Rows are points. A path goes straight from each point to the next, and from the last back to the first. The post is the endless flat space through its rows: a point in 2 columns, a line in 3, a plane in 4, and so on, so that a path can go around it. Count how often the path circles the post. Going back the other way cancels.
In the rows, zero is written as 100.

Post, one row:
86	90
Path, 20 rows:
125	60
145	106
85	132
45	107
27	83
93	55
136	60
132	117
100	119
131	97
149	92
121	132
51	127
47	83
68	67
131	54
110	43
39	54
30	75
91	61
Times around: 2

Post:
136	84	45	54	126	98	55	52	123
88	98	185	30	114	62	88	91	149
68	98	76	112	94	28	75	71	135
121	141	53	101	122	23	15	76	54
70	100	85	137	124	92	192	156	97
137	86	123	100	101	146	94	112	123
61	113	72	90	53	97	167	95	104
80	65	80	65	45	103	169	169	138
Path, 9 rows:
97	125	69	90	97	91	69	80	108
95	76	93	80	132	116	73	60	62
150	44	105	26	106	71	116	134	73
139	97	156	104	166	21	107	136	140
126	88	125	78	120	142	155	104	141
66	78	58	90	71	12	88	45	147
107	72	85	69	87	78	116	88	110
157	83	59	130	93	61	131	131	119
88	137	51	74	96	38	102	108	113
Times around: 1

Post:
111	110	65	100	136	110	153	133	5	96	71	67	91	80	117	75	118	89
124	84	112	81	87	104	119	143	128	97	107	137	99	116	119	123	142	159
106	135	124	71	90	134	112	102	155	116	93	97	62	63	139	66	121	159
90	125	84	137	134	89	122	120	18	103	74	90	77	74	32	109	150	55
120	115	105	49	117	89	97	79	138	97	62	110	96	140	134	102	156	125
125	98	106	54	100	121	83	124	128	38	116	84	92	102	102	102	143	132
105	104	119	67	47	103	115	80	115	58	111	147	85	87	143	62	143	128
55	100	147	101	113	170	101	102	155	113	129	134	113	110	69	74	59	69
36	99	114	74	118	164	124	66	164	106	116	146	83	106	52	123	10	109
114	94	64	63	74	118	115	111	162	85	78	119	117	67	128	81	138	130
114	105	72	68	81	103	72	127	114	91	99	119	90	122	83	62	122	143
73	124	149	125	140	131	121	66	139	93	74	134	123	84	51	90	15	116
60	127	144	74	102	123	117	67	159	130	151	97	150	98	56	111	40	103
122	118	97	93	173	96	130	101	40	120	84	136	85	36	94	95	79	73
102	90	64	155	144	60	123	112	37	99	94	80	65	68	102	94	109	61
115	118	89	89	76	132	77	100	79	102	70	105	99	71	157	118	103	130
77	104	105	75	121	69	119	140	42	105	35	87	84	46	127	116	76	83
Path (23 x 18):
119	89	86	61	107	156	124	98	106	99	124	115	76	63	64	78	122	106
95	100	127	55	95	112	94	76	158	88	85	95	105	143	81	28	99	69
85	80	76	72	112	114	102	106	126	105	85	76	67	86	133	99	128	86
85	160	115	66	168	91	113	64	74	141	80	105	120	75	99	109	127	94
110	126	143	92	119	103	143	113	140	106	141	115	112	53	115	61	94	123
150	100	37	81	127	89	116	133	135	109	81	148	106	95	49	115	97	94
85	117	164	80	84	103	94	71	131	55	42	123	125	42	102	108	52	84
90	58	98	109	53	126	125	123	81	68	102	130	96	62	109	91	130	116
83	87	119	119	118	37	129	104	46	115	82	104	132	118	151	141	135	98
102	145	107	66	163	132	116	89	148	30	83	124	99	18	93	108	63	125
115	128	53	119	130	161	151	130	133	111	77	58	90	67	104	112	144	111
114	90	120	57	132	131	130	119	58	65	50	145	74	137	88	96	96	83
83	78	117	94	84	124	84	93	144	112	64	82	71	97	137	94	142	87
90	96	117	37	120	95	102	141	54	73	71	92	93	98	137	86	126	135
108	103	80	114	140	102	139	111	144	107	97	131	78	99	112	113	119	155
106	104	78	49	111	164	140	160	137	84	107	112	122	80	117	69	118	88
127	113	77	56	99	141	109	64	110	57	50	154	128	38	101	89	35	109
105	62	129	75	67	116	129	140	91	112	135	107	97	71	116	105	72	155
90	68	94	77	141	132	100	136	101	77	106	120	71	114	82	87	83	122
72	83	96	101	114	65	135	127	84	161	139	143	114	106	63	85	120	119
78	153	76	64	128	83	67	108	93	84	80	86	79	51	110	88	141	97
119	117	80	86	117	109	128	147	126	82	97	119	97	96	100	92	112	93
120	99	81	66	85	57	111	137	134	100	104	105	70	45	91	96	93	148
Times around: 4

Post (17 x 18):
84	106	133	72	101	104	80	131	90	106	109	79	44	79	112	128	92	98
104	111	126	116	127	81	125	97	110	96	126	107	97	130	77	154	116	84
114	133	56	135	59	98	84	112	54	65	94	97	98	48	143	121	55	101
133	79	78	132	105	103	121	85	76	155	97	138	90	155	79	48	106	67
122	122	107	100	67	94	125	92	106	57	69	98	69	5	123	111	83	140
80	118	100	117	129	89	114	84	102	168	129	107	102	121	100	92	83	121
119	98	128	131	87	108	81	74	83	124	167	101	121	133	68	58	66	65
121	74	130	120	73	41	139	119	53	162	156	113	125	139	79	69	112	91
118	124	83	90	67	94	80	116	125	12	75	100	95	93	154	57	25	134
147	148	75	101	64	105	89	107	85	58	122	104	42	50	130	128	99	170
69	101	141	85	147	137	126	112	64	79	117	105	93	83	104	111	115	126
68	66	77	46	77	117	71	106	108	52	95	154	120	112	100	87	24	108
74	90	89	47	83	126	72	113	140	43	138	149	123	84	156	61	69	60
77	107	148	118	110	132	88	138	119	125	105	120	110	109	84	130	129	122
28	97	111	77	108	81	36	101	115	47	117	172	87	112	98	61	74	82
71	102	106	101	145	101	91	160	109	108	142	90	100	69	44	110	131	99
106	123	115	71	124	100	78	85	83	106	89	86	111	91	82	114	149	136
Path:
111	101	146	83	96	74	140	159	105	78	163	134	120	78	99	81	111	125
78	119	155	93	83	147	108	74	103	99	100	139	157	72	97	98	89	147
93	109	108	112	89	132	121	92	48	112	130	102	113	102	101	64	90	137
145	74	85	90	90	130	128	67	92	94	128	94	104	81	93	68	100	79
102	92	69	146	138	95	81	92	115	114	124	83	119	70	92	62	68	126
79	80	125	68	153	125	121	83	92	86	109	135	150	103	101	93	91	100
104	101	122	114	83	85	114	113	120	142	110	119	136	138	84	66	53	98
72	142	78	87	120	55	107	74	84	115	29	142	30	137	105	118	137	128
84	104	86	76	114	74	103	107	142	76	113	92	109	143	86	102	117	114
76	75	104	86	120	141	117	132	64	124	99	66	135	96	120	72	82	138
30	128	111	73	118	66	61	101	100	55	90	134	111	84	104	88	118	129
79	133	90	100	141	119	79	78	108	134	96	99	87	94	100	46	84	100
123	91	72	49	85	130	85	114	127	130	88	154	91	91	132	97	81	102
103	88	135	75	152	109	71	90	121	92	133	139	68	91	82	107	131	138
94	107	101	122	105	143	50	69	70	82	140	88	93	85	122	77	83	117
63	111	48	117	117	92	86	96	70	83	91	130	105	148	97	94	138	113
115	110	90	76	73	98	96	139	89	59	94	64	108	85	63	84	73	114
119	122	100	53	80	112	119	102	106	73	145	132	75	114	107	103	16	122
97	104	92	38	130	93	65	118	88	83	69	136	97	138	90	120	88	157
141	89	75	55	121	113	119	101	116	104	138	163	133	112	159	101	135	84
Times around: 0

Post, 17 rows:
116	86	166	122	153	83	71	77	106	124	5	112	74	70	134	120	126	85
112	104	98	58	62	33	133	47	93	34	72	105	123	97	124	94	147	117
117	85	116	37	84	100	114	87	50	96	37	70	146	120	68	65	59	138
74	106	89	75	102	139	121	89	37	128	73	109	81	74	97	108	135	79
114	102	191	75	126	83	82	88	100	129	88	92	68	125	121	85	134	157
112	91	100	167	138	123	102	87	129	131	120	138	85	100	57	39	106	90
122	63	128	78	42	123	106	118	112	149	123	61	157	78	87	64	108	126
95	91	53	192	89	100	114	122	64	116	92	94	80	130	55	104	125	101
90	41	107	80	149	108	90	108	93	167	36	96	80	133	72	68	64	87
174	98	86	107	87	79	117	194	74	117	67	98	116	100	62	82	83	109
61	59	163	55	91	120	139	84	76	105	105	63	157	74	146	57	69	120
124	106	140	82	161	42	31	91	116	49	64	65	118	81	123	102	91	99
98	86	156	53	89	84	72	93	136	86	46	97	85	90	126	144	69	63
93	65	149	152	140	97	97	96	99	62	85	130	87	86	105	132	159	79
93	109	105	77	125	98	109	64	79	114	94	100	86	54	87	113	122	164
133	93	129	122	144	117	129	37	103	110	128	87	78	118	111	116	166	108
125	139	84	70	106	93	122	126	103	142	89	118	135	130	89	130	123	131
Path (24 x 18):
117	99	117	79	86	68	108	136	96	81	69	116	143	107	103	126	122	72
152	110	78	122	130	130	164	107	85	119	112	134	104	119	33	58	101	69
95	122	126	62	109	40	91	82	123	83	56	70	98	88	158	67	99	111
70	118	132	148	96	146	116	109	112	136	64	134	116	39	138	144	177	101
74	159	128	66	184	107	109	164	67	84	75	109	179	117	119	160	96	109
103	56	101	79	186	32	59	118	99	86	92	37	167	133	100	72	77	91
117	52	86	142	181	60	67	123	83	91	127	89	77	113	56	105	79	112
92	106	143	65	80	101	79	98	89	111	53	86	73	121	130	127	90	95
89	94	120	104	167	94	117	106	112	155	53	124	63	157	95	60	60	165
74	66	90	71	62	114	174	166	79	157	106	74	151	80	125	109	92	113
59	141	133	29	135	49	105	78	127	108	139	70	188	58	140	89	72	140
98	74	129	69	161	51	76	119	101	69	93	109	165	91	74	155	106	167
98	42	141	147	95	145	46	84	98	98	108	118	56	85	48	135	142	109
152	105	92	93	129	105	61	130	74	105	33	108	105	116	65	56	132	138
134	98	148	82	62	101	113	73	93	114	61	46	104	141	100	94	132	97
151	58	146	156	55	63	138	73	148	116	31	67	35	94	118	146	169	24
132	72	168	125	58	93	62	128	73	59	21	74	98	66	113	60	170	78
138	65	63	129	79	132	91	95	101	122	130	63	97	129	68	73	109	143
137	45	92	36	148	69	135	106	42	64	60	83	146	77	150	143	94	69
97	118	123	89	142	91	158	113	62	140	51	126	136	108	82	54	21	145
118	94	154	123	104	73	133	97	104	135	31	108	131	95	55	100	102	151
75	82	143	70	113	74	101	93	70	84	55	36	63	70	168	56	111	130
58	98	145	85	69	127	118	104	83	89	57	109	102	94	120	96	43	116
68	83	88	141	23	140	123	118	46	117	139	140	86	58	71	118	136	112
Times around: 0

Post (17 x 18):
74	141	96	73	101	42	139	139	168	70	84	96	85	37	123	99	146	117
80	108	97	93	80	108	103	51	94	106	125	73	110	89	99	113	116	112
111	98	134	119	95	146	122	60	97	91	79	109	108	93	104	107	92	93
80	69	101	73	97	123	115	124	136	81	92	102	80	72	90	134	163	107
129	113	112	84	112	190	100	98	179	75	66	89	89	104	80	76	51	87
103	111	114	55	123	80	107	69	103	100	98	105	88	75	44	104	138	153
136	78	88	86	85	107	132	88	100	122	122	89	88	131	116	104	103	116
129	117	83	87	74	102	107	82	91	109	84	113	84	107	89	114	127	95
121	103	139	106	98	84	88	101	112	108	85	99	99	62	89	112	132	78
89	108	118	95	132	91	113	81	96	77	101	120	37	82	85	94	139	94
99	102	100	65	90	92	105	47	104	104	114	103	107	108	136	107	110	116
85	95	140	139	85	95	56	83	83	66	123	91	132	113	97	117	93	122
86	115	126	97	100	95	116	65	98	125	113	129	88	90	86	123	76	96
111	77	115	65	92	116	106	86	93	81	93	79	85	95	97	117	95	94
133	104	63	47	120	110	131	107	66	127	109	97	85	124	121	85	137	117
85	91	93	105	121	111	115	49	98	110	106	86	109	114	103	142	97	96
81	123	151	111	108	92	119	72	106	71	119	108	104	112	90	122	108	76
Path:
82	136	106	42	131	106	123	85	102	88	120	83	75	111	81	86	117	113
72	100	96	62	115	133	145	37	97	66	93	58	81	113	104	96	107	107
60	95	130	60	92	127	132	106	119	89	117	86	170	87	113	92	106	109
174	92	75	5	55	56	121	95	127	120	90	121	37	66	101	77	44	125
115	106	129	104	106	131	93	68	97	84	93	137	84	112	69	124	92	97
55	142	123	78	118	131	133	122	125	40	97	75	112	102	133	115	85	107
66	124	94	87	144	139	116	66	105	66	123	72	107	138	85	101	134	122
116	71	131	64	114	93	83	61	101	93	49	133	67	113	91	116	109	98
88	103	74	44	142	66	99	121	143	62	119	71	107	122	133	99	74	73
79	148	87	95	82	72	107	85	76	68	86	119	94	73	61	145	148	65
95	105	82	55	133	118	120	41	151	72	107	58	129	95	92	148	106	114
89	117	136	52	101	122	73	112	128	119	61	156	76	40	97	135	156	104
82	78	100	107	158	75	95	79	121	76	92	71	70	112	102	139	107	103
113	88	133	117	107	109	111	68	86	94	92	118	100	152	105	92	74	104
108	71	112	98	87	106	105	93	110	91	90	103	100	79	89	97	71	99
135	135	100	59	131	86	125	63	88	94	103	134	89	93	115	75	135	60
74	75	130	113	116	144	119	103	133	78	133	90	75	63	114	121	110	92
83	111	149	132	136	89	101	79	88	68	92	84	72	72	94	110	96	110
84	103	133	125	100	108	94	56	87	112	86	124	83	96	110	110	101	123
122	129	107	34	93	115	107	68	115	135	70	120	123	98	70	111	89	94
110	71	115	92	112	95	128	75	124	64	92	84	131	87	103	104	135	162
126	99	117	90	99	114	175	61	135	96	111	115	126	90	99	130	107	103
71	123	133	91	85	131	96	100	113	69	110	78	109	96	26	178	140	71
Times around: 4

Post (17 x 18):
93	93	101	89	91	83	100	90	99	113	115	109	122	107	93	88	82	62
103	114	95	78	104	119	81	84	115	102	89	113	115	113	120	112	115	102
87	137	91	109	102	113	77	98	108	114	115	101	108	121	111	92	98	116
73	75	104	78	121	96	84	112	84	63	89	110	128	115	85	100	102	80
101	105	121	97	119	108	95	98	120	100	122	80	80	109	98	109	100	107
107	85	70	90	114	84	88	115	104	99	80	111	86	101	80	97	117	100
70	107	113	101	119	76	98	97	99	125	128	84	81	111	116	97	129	88
84	90	102	89	108	142	87	92	81	88	87	93	100	64	107	123	103	102
92	115	109	105	138	92	121	106	93	83	89	83	115	93	81	74	84	110
131	118	98	105	86	97	79	117	118	102	98	116	109	106	122	94	104	132
113	114	89	101	97	76	118	96	111	138	92	119	112	102	95	103	95	128
80	109	110	106	96	113	98	82	89	77	104	85	81	85	106	93	97	122
103	117	73	86	71	97	83	84	106	111	115	71	114	104	109	92	85	117
101	100	94	94	120	105	110	101	71	89	117	92	106	116	102	88	101	95
70	90	89	105	108	78	121	103	95	127	85	100	89	112	129	108	87	106
126	132	103	107	95	104	83	108	86	98	65	99	116	96	76	96	91	125
112	94	83	109	67	100	96	101	130	106	115	64	115	107	87	105	102	78
Path:
84	101	96	115	152	118	95	108	73	94	61	71	91	104	97	111	134	114
68	108	49	90	118	102	94	81	122	88	83	93	131	106	61	105	91	75
76	98	85	97	104	89	102	96	74	109	127	126	82	132	103	95	87	90
101	77	49	89	108	70	116	129	95	139	97	114	81	110	116	91	120	87
86	128	116	110	123	94	105	114	133	104	72	127	136	106	101	70	82	140
70	90	74	119	107	91	97	91	94	96	111	73	88	84	80	69	112	68
78	98	115	89	84	98	95	66	74	98	105	89	100	119	100	125	96	104
108	121	90	97	122	85	62	128	147	113	104	97	105	135	67	116	121	122
76	134	89	99	90	101	94	103	100	116	81	108	89	109	103	102	84	140
81	103	88	89	108	91	91	94	90	103	68	93	64	93	62	90	138	97
110	59	91	85	99	106	121	91	82	112	72	92	140	98	100	124	126	95
101	98	84	93	106	97	70	84	97	112	74	84	90	116	113	121	141	71
104	126	93	82	124	89	76	104	91	124	106	87	134	100	83	111	112	102
88	92	97	91	70	100	72	111	116	78	120	71	128	89	84	98	116	46
95	109	87	71	96	100	103	85	101	95	131	93	146	93	83	81	90	108
90	77	88	77	100	117	79	119	133	83	96	73	95	96	62	121	94	70
93	148	102	99	114	146	93	75	68	83	102	63	94	62	133	103	82	113
95	102	81	111	111	112	103	83	108	112	119	61	96	98	101	122	96	139
86	60	93	76	103	104	78	75	85	81	81	99	84	114	100	110	131	68
99	119	122	83	111	129	78	97	87	98	118	71	97	72	107	75	99	115
85	103	81	87	99	113	113	88	123	126	132	95	81	96	93	97	58	87
77	119	90	105	104	85	127	98	51	95	83	96	135	91	64	103	91	114
71	116	139	144	84	105	144	75	83	152	82	105	103	96	149	126	5	94
85	71	69	83	112	94	112	78	107	109	153	101	84	136	125	107	116	109
90	109	106	79	91	104	95	47	98	139	116	58	83	83	118	105	115	105
108	97	65	113	110	105	114	90	77	76	109	106	128	105	62	54	80	50
106	129	77	110	96	104	76	104	82	109	142	72	88	106	115	98	83	106
109	130	129	81	88	97	76	110	117	103	106	114	127	99	93	99	87	105
81	74	119	89	83	91	104	98	98	103	109	77	108	78	123	70	96	38
93	104	85	122	121	89	92	129	130	116	96	91	89	115	121	77	105	123
Times around: 2

Post, 17 rows:
116	96	109	116	80	102	90	77	84	120	88	92	118	86	67	98	116	104
114	67	83	130	68	124	97	104	86	109	104	102	94	67	73	89	114	99
87	92	95	88	108	94	118	103	83	121	69	94	106	85	87	87	85	73
111	104	102	142	87	120	98	90	70	92	113	112	107	95	89	92	108	131
121	99	79	72	106	90	98	99	104	101	90	78	98	86	107	89	76	85
111	91	96	91	120	96	106	94	99	97	94	104	79	53	90	100	83	75
96	76	111	80	95	92	131	102	102	112	101	76	81	96	113	95	110	64
109	106	113	95	105	115	109	123	93	145	99	94	105	119	81	106	98	132
136	122	101	106	85	116	83	115	91	110	103	113	108	85	98	93	115	90
87	105	120	109	95	108	103	138	111	103	87	76	83	99	95	104	104	121
101	78	86	63	122	101	90	104	93	106	79	89	105	76	113	97	106	91
82	99	72	87	126	92	110	93	111	115	79	85	74	77	102	87	102	81
143	92	98	138	99	134	88	93	78	95	108	70	109	96	76	96	110	91
126	105	107	104	86	123	117	122	89	98	76	94	75	106	88	116	106	122
116	106	107	96	104	93	116	128	89	98	91	90	96	110	70	93	115	118
98	89	101	84	105	91	85	102	90	118	77	95	54	77	107	71	92	83
93	84	100	77	113	83	97	99	108	104	75	121	77	111	101	94	83	77
Path:
54	78	121	68	106	87	111	119	117	146	91	109	112	130	126	88	104	100
96	131	110	117	131	100	84	84	67	82	88	107	86	92	118	42	96	116
116	78	111	70	78	108	108	101	75	116	88	93	97	75	113	70	122	80
123	66	76	130	98	125	129	116	109	104	93	72	86	100	86	93	113	81
112	110	91	127	96	89	115	120	114	88	97	53	93	57	105	93	102	52
126	97	86	80	92	98	99	119	76	86	67	96	76	61	98	115	108	78
148	110	93	97	98	129	89	96	75	108	96	98	89	75	73	106	110	104
116	103	105	94	114	127	93	117	98	91	84	77	96	62	105	106	112	91
113	74	105	100	68	111	100	104	94	113	88	105	145	73	95	101	117	72
101	93	96	96	107	84	100	113	98	85	49	125	5	97	104	90	63	103
132	90	68	114	101	123	88	98	78	96	102	94	94	8	116	98	81	71
97	93	77	100	99	99	88	100	86	136	87	108	95	85	89	91	86	103
69	91	121	107	65	91	124	85	99	123	110	59	108	104	84	98	118	89
152	85	120	86	96	135	110	120	97	59	114	81	77	88	105	95	101	84
71	60	116	87	99	83	97	91	96	140	76	94	103	90	84	64	107	110
122	77	80	95	122	121	112	70	105	141	98	78	146	113	106	130	115	113
98	92	91	89	127	100	93	110	126	123	113	57	89	71	111	69	80	97
132	96	101	61	108	118	96	108	96	126	92	99	123	69	62	103	83	77
88	79	81	75	121	122	73	110	106	94	74	111	97	98	99	111	95	119
91	97	99	109	83	102	117	95	89	117	111	69	104	77	106	65	93	77
89	86	109	89	92	64	83	99	97	83	66	140	108	67	100	73	84	81
78	90	97	117	106	125	103	144	112	120	90	72	89	105	127	96	102	117
74	65	109	110	80	113	109	108	98	113	93	108	100	72	103	93	108	118
90	107	125	81	96	67	101	98	109	126	68	117	121	111	94	74	94	90
89	67	82	130	129	118	118	78	85	118	102	77	116	65	74	101	132	74
123	109	90	105	123	110	62	112	96	128	92	91	84	79	77	102	90	94
117	115	96	75	120	69	84	107	91	95	97	120	112	118	77	74	66	99
91	62	105	98	85	117	149	105	93	131	109	55	107	109	96	91	118	73
Times around: 3

Post:
86	98	107	140	142	107	81	89	90	80	115	118	92	103	117	118	106	115
85	120	84	108	68	112	103	101	107	120	104	77	114	73	70	97	114	120
58	74	68	115	73	101	113	76	121	80	105	99	117	116	86	130	115	81
92	108	133	110	120	103	118	105	126	111	73	74	82	100	113	97	89	88
98	86	114	80	94	127	97	64	43	107	72	109	138	99	82	112	65	107
95	102	135	79	109	83	75	107	60	97	122	101	63	90	152	113	89	95
108	90	102	107	77	97	97	92	89	108	85	81	87	115	94	76	115	122
89	102	117	93	137	112	114	85	98	78	108	91	103	95	92	64	50	116
93	126	133	127	93	74	95	107	91	82	121	137	80	128	174	108	82	95
103	137	115	107	111	114	120	90	87	98	98	115	95	84	76	89	101	81
83	92	101	110	108	146	131	113	102	89	112	138	126	100	110	93	101	124
111	73	59	100	116	156	60	72	119	69	91	153	184	121	112	106	67	17
128	108	110	110	101	101	131	96	103	78	110	72	102	99	82	100	81	96
103	100	99	104	106	64	107	111	106	86	92	65	111	101	109	88	120	97
101	127	97	84	98	126	134	80	101	108	107	81	97	100	109	88	104	113
104	112	87	74	90	77	122	97	94	134	112	95	96	97	76	105	106	111
84	114	77	99	60	96	136	104	108	93	100	146	109	60	108	116	95	146
Path:
153	88	116	73	195	137	85	98	21	67	165	117	118	134	64	81	85	48
87	125	90	140	112	99	129	107	105	86	51	120	85	102	91	97	144	124
84	96	107	102	118	92	75	94	112	79	115	61	108	100	69	102	59	113
82	89	97	112	98	110	115	82	118	76	83	95	96	80	124	127	99	145
109	97	99	86	93	75	80	132	108	98	102	110	124	77	160	86	96	114
73	102	105	39	98	45	163	116	101	115	100	107	107	95	116	96	91	75
64	132	83	95	88	143	148	96	120	130	100	65	110	88	52	122	95	82
65	89	118	74	67	106	86	86	90	57	101	91	88	94	106	139	65	53
95	76	122	118	109	94	98	92	108	63	96	48	114	87	76	125	63	119
101	89	110	144	160	66	96	111	117	80	111	105	114	132	142	76	120	118
93	142	101	129	120	114	132	37	91	123	94	109	95	108	71	135	78	48
83	110	78	106	137	113	122	102	130	102	137	132	111	94	125	117	63	101
72	101	105	94	86	113	172	115	118	105	93	86	118	46	104	76	112	149
82	137	109	72	163	132	132	92	122	110	113	109	103	66	79	92	102	55
149	95	46	113	62	105	114	55	135	87	132	94	133	163	107	79	77	100
59	103	136	132	94	95	157	69	107	75	97	69	93	95	113	120	44	88
88	79	72	109	64	84	77	69	85	84	101	78	115	90	68	143	81	86
81	112	95	116	129	140	112	89	103	100	80	141	126	125	146	117	128	105
76	124	72	99	73	95	105	94	123	42	75	127	137	83	77	66	92	74
94	107	133	118	106	68	99	94	87	88	26	118	64	95	104	78	82	98
87	106	104	109	77	139	98	100	92	106	74	109	99	46	85	106	86	92
112	73	114	59	99	107	112	101	44	108	139	128	126	115	144	85	80	110
76	100	94	103	70	99	99	57	115	77	69	116	120	113	134	103	82	37
67	74	101	87	58	118	135	90	90	103	82	35	105	89	83	101	90	121
Times around: 2
